Every row gives one point. The points of each table are mixes of a few directions, plus a little noise. Count the directions of each table, and those that both share. Where both have some left over, give the other angles between the two spaces (their principal angles), to ten degrees, smallest first.
In the rows, 100 means zero.

First (7 x 3):
| 133 |  73 |  73 |
| 103 |  50 |  81 |
| 107 |  65 |  84 |
|  94 | 134 | 115 |
|  64 | 119 | 125 |
|  96 | 190 | 133 |
| 103 |  71 |  88 |
Second, 7 rows:
| 141 |  97 |  77 |
|  80 | 102 | 111 |
|  56 | 104 | 124 |
| 137 |  97 |  80 |
|  47 | 104 | 129 |
|  60 | 103 | 122 |
| 178 |  93 |  57 |
Directions: first 2, second 1, shared 1

First, 7 rows:
|  84 | 108 | 150 |  87 |  85 | 108 |
| 184 | 108 |  45 | 160 | 149 | 116 |
| 136 | 107 |  87 | 127 | 121 | 111 |
|  69 |  92 |  95 |  80 |  85 |  86 |
| 126 | 101 |  71 | 119 | 117 | 101 |
|  73 | 106 | 150 |  78 |  78 | 104 |
|  25 |  82 | 102 |  51 |  58 |  72 |
Second:
|  93 | 159 |  88 |  84 | 107 |  31 |
| 154 |  29 | 118 | 110 | 140 | 111 |
|  56 | 132 | 100 | 100 |  86 |  75 |
|  96 |  75 |  87 |  93 | 108 | 136 |
| 110 | 107 | 115 | 112 |  79 | 110 |
|  82 |  86 | 128 | 120 | 116 |  49 |
| 109 | 111 |  63 |  77 |  66 | 191 |
Directions: first 2, second 4, shared 0; angles 40, 50

First:
| 136 |  88 |  96 | 128 |  81 |  83 |  92 | 114 | 161 |
|  61 | 113 | 105 |  69 | 121 | 118 | 109 |  85 |  34 |
| 144 |  85 |  95 | 134 |  76 |  80 |  90 | 117 | 174 |
| 120 |  94 |  98 | 116 |  89 |  91 |  95 | 107 | 134 |
|  44 | 118 | 107 |  56 | 130 | 125 | 113 |  79 |   5 |
|  64 | 112 | 105 |  71 | 120 | 116 | 108 |  86 |  38 |
|  84 | 105 | 102 |  88 | 108 | 107 | 104 |  94 |  73 |
| 104 |  98 | 100 | 104 |  98 |  99 |  99 | 102 | 107 |
| 138 |  88 |  96 | 130 |  80 |  83 |  92 | 114 | 163 |
| 106 |  98 |  99 | 105 |  97 |  97 |  99 | 103 | 110 |
Second, 7 rows:
| 120 |  44 |  95 |  55 | 125 |  66 | 124 | 117 | 132 |
| 107 |  99 |  86 |  94 |  84 |  61 | 114 |  54 | 116 |
| 110 | 107 |  80 |  93 | 116 |  79 |  91 |  82 | 105 |
| 110 | 163 |  74 | 133 | 135 | 131 |  55 |  85 |  77 |
|  96 |  79 | 125 |  96 |  92 | 127 | 112 | 133 | 100 |
|  51 | 119 | 130 | 131 |  64 | 132 |  82 | 136 |  55 |
| 107 |  85 | 112 |  96 |  82 | 107 | 122 |  94 | 115 |
Directions: first 1, second 4, shared 0; angles 60

First, 11 rows:
| 143 |  97 | 108 |  99 |  95 | 102 | 100 | 109 |  87 |  92 | 113 | 100 |
|  91 | 119 | 112 | 105 |  92 |  81 | 124 |  67 |  83 |  79 |  85 | 131 |
|  87 | 102 |  90 |  98 | 105 | 111 |  94 | 105 | 108 | 113 | 109 |  91 |
| 167 |  93 | 101 |  94 | 101 | 130 |  86 | 130 |  91 | 111 | 148 |  78 |
| 106 |  99 |  89 |  96 | 107 | 125 |  87 | 116 | 107 | 120 | 127 |  82 |
|  71 | 111 | 100 | 103 |  99 |  91 | 110 |  81 | 100 |  96 |  88 | 114 |
|  62 | 108 |  95 | 101 | 102 |  96 | 105 |  86 | 107 | 104 |  89 | 106 |
| 170 | 104 | 114 |  99 |  91 | 110 | 103 | 107 |  74 |  89 | 132 | 103 |
| 104 |  77 | 118 | 106 |  92 |  54 | 103 |  98 |  98 |  71 |  42 | 110 |
|   5 |  64 |  59 |  94 | 127 | 113 |  57 | 139 | 166 | 148 |  72 |  47 |
|  95 | 129 | 113 | 104 |  90 |  86 | 129 |  60 |  77 |  79 |  95 | 136 |
Second, 9 rows:
|  90 | 112 | 108 | 115 | 118 |  89 |  94 |  91 |  89 | 108 | 116 | 101 |
| 136 |  65 |  78 | 109 |  69 | 133 | 119 | 105 | 104 |  76 | 138 |  87 |
|  98 | 125 | 152 | 142 | 134 |  78 |  67 |  76 |  95 |  88 |  84 | 127 |
| 147 |  85 |  70 | 109 |  76 | 145 | 134 |  80 | 102 |  79 |  97 | 112 |
|  93 |  96 |  99 |  90 |  97 |  95 |  98 | 109 | 103 | 104 | 100 |  94 |
|  94 | 116 | 135 |  94 | 110 |  83 |  77 |  99 | 113 |  93 |  39 | 122 |
| 142 |  66 |  72 | 100 |  63 | 140 | 125 | 103 | 108 |  74 | 116 |  94 |
|  53 | 123 |  80 |  67 | 118 |  75 | 104 | 113 |  90 | 145 | 103 |  85 |
|  48 | 112 | 106 |  73 | 116 |  62 |  82 | 126 |  97 | 132 | 108 |  79 |
Directions: first 3, second 4, shared 0; angles 40, 50, 50

First:
|  90 | 102 | 140 | 128 |  76 |  57 | 141 | 105 |  74 | 102 |  84 |  94 |  63 |  89 |  78 | 117 | 157 |  94 |  79 |  40 |
|  89 | 103 | 145 | 132 |  74 |  51 | 147 | 106 |  71 | 103 |  81 |  93 |  59 |  88 |  75 | 119 | 163 |  92 |  76 |  33 |
| 115 |  96 |  36 |  54 | 138 | 168 |  34 |  92 | 141 |  97 | 126 | 109 | 159 | 117 | 136 |  72 |  10 | 111 | 133 | 195 |
| 106 |  98 |  75 |  83 | 115 | 126 |  74 |  97 | 115 |  99 | 111 | 104 | 122 | 106 | 113 |  89 |  65 | 104 | 113 | 136 |
| 102 | 100 |  95 |  96 | 103 | 105 |  94 | 100 | 103 |  99 | 102 | 101 | 105 | 101 | 102 |  98 |  93 | 100 | 102 | 108 |
|  95 | 101 | 115 | 111 |  92 |  84 | 115 | 101 |  90 | 101 |  94 |  97 |  86 |  96 |  91 | 107 | 121 |  98 |  92 |  78 |
|  88 | 103 | 146 | 134 |  73 |  50 | 149 | 106 |  70 | 102 |  81 |  93 |  57 |  87 |  74 | 120 | 166 |  93 |  75 |  30 |
| 113 |  97 |  43 |  60 | 133 | 161 |  42 |  92 | 136 |  98 | 124 | 109 | 152 | 116 | 132 |  77 |  20 | 109 | 129 | 185 |
| 103 |  99 |  93 |  95 | 104 | 108 |  93 | 100 | 105 | 100 | 103 | 100 | 107 | 103 | 104 |  97 |  89 | 101 | 103 | 111 |
|  98 | 101 | 110 | 108 |  94 |  89 | 110 | 102 |  95 | 101 |  96 |  99 |  90 |  97 |  94 | 104 | 114 |  98 |  94 |  85 |
Second (8 x 20):
| 101 |  73 | 106 | 103 |  76 |  55 |  89 |  96 |  87 | 104 | 129 | 136 |  90 | 101 | 104 |  77 | 126 |  35 |  70 |  44 |
| 102 | 129 | 124 |  83 |  85 | 129 | 122 |  91 | 131 |  95 |  94 |  87 | 137 |  99 |  82 | 112 |  57 | 153 | 116 | 105 |
| 123 | 139 | 167 | 164 |  89 | 123 | 165 | 137 |  97 |  97 |  32 |  65 | 129 |  66 |  53 | 165 | 109 | 167 | 133 | 144 |
| 104 |  85 |  56 |  65 |  72 |  85 |  71 |  76 |  78 | 115 | 120 | 129 |  53 |  70 | 111 |  59 | 105 |  60 |  71 |  73 |
| 102 |  65 |  58 |  73 | 123 |  96 |  55 |  92 | 107 |  96 | 144 | 137 | 114 | 114 | 128 |  61 |  79 |  52 |  91 | 100 |
| 103 |  80 |  65 |  85 | 124 | 108 |  76 | 100 |  95 |  98 | 114 | 117 |  95 |  93 | 116 |  78 |  90 |  85 |  99 | 116 |
|  70 |  95 | 106 | 111 | 148 |  87 | 130 | 106 |  90 |  83 |  91 |  69 |  75 | 122 | 103 | 115 | 133 | 137 | 104 |  83 |
|  97 | 133 | 113 | 116 |  81 | 118 |  95 | 101 | 115 | 111 |  76 |  58 | 104 | 135 | 106 | 133 | 101 | 115 | 118 | 135 |
Directions: first 1, second 6, shared 1
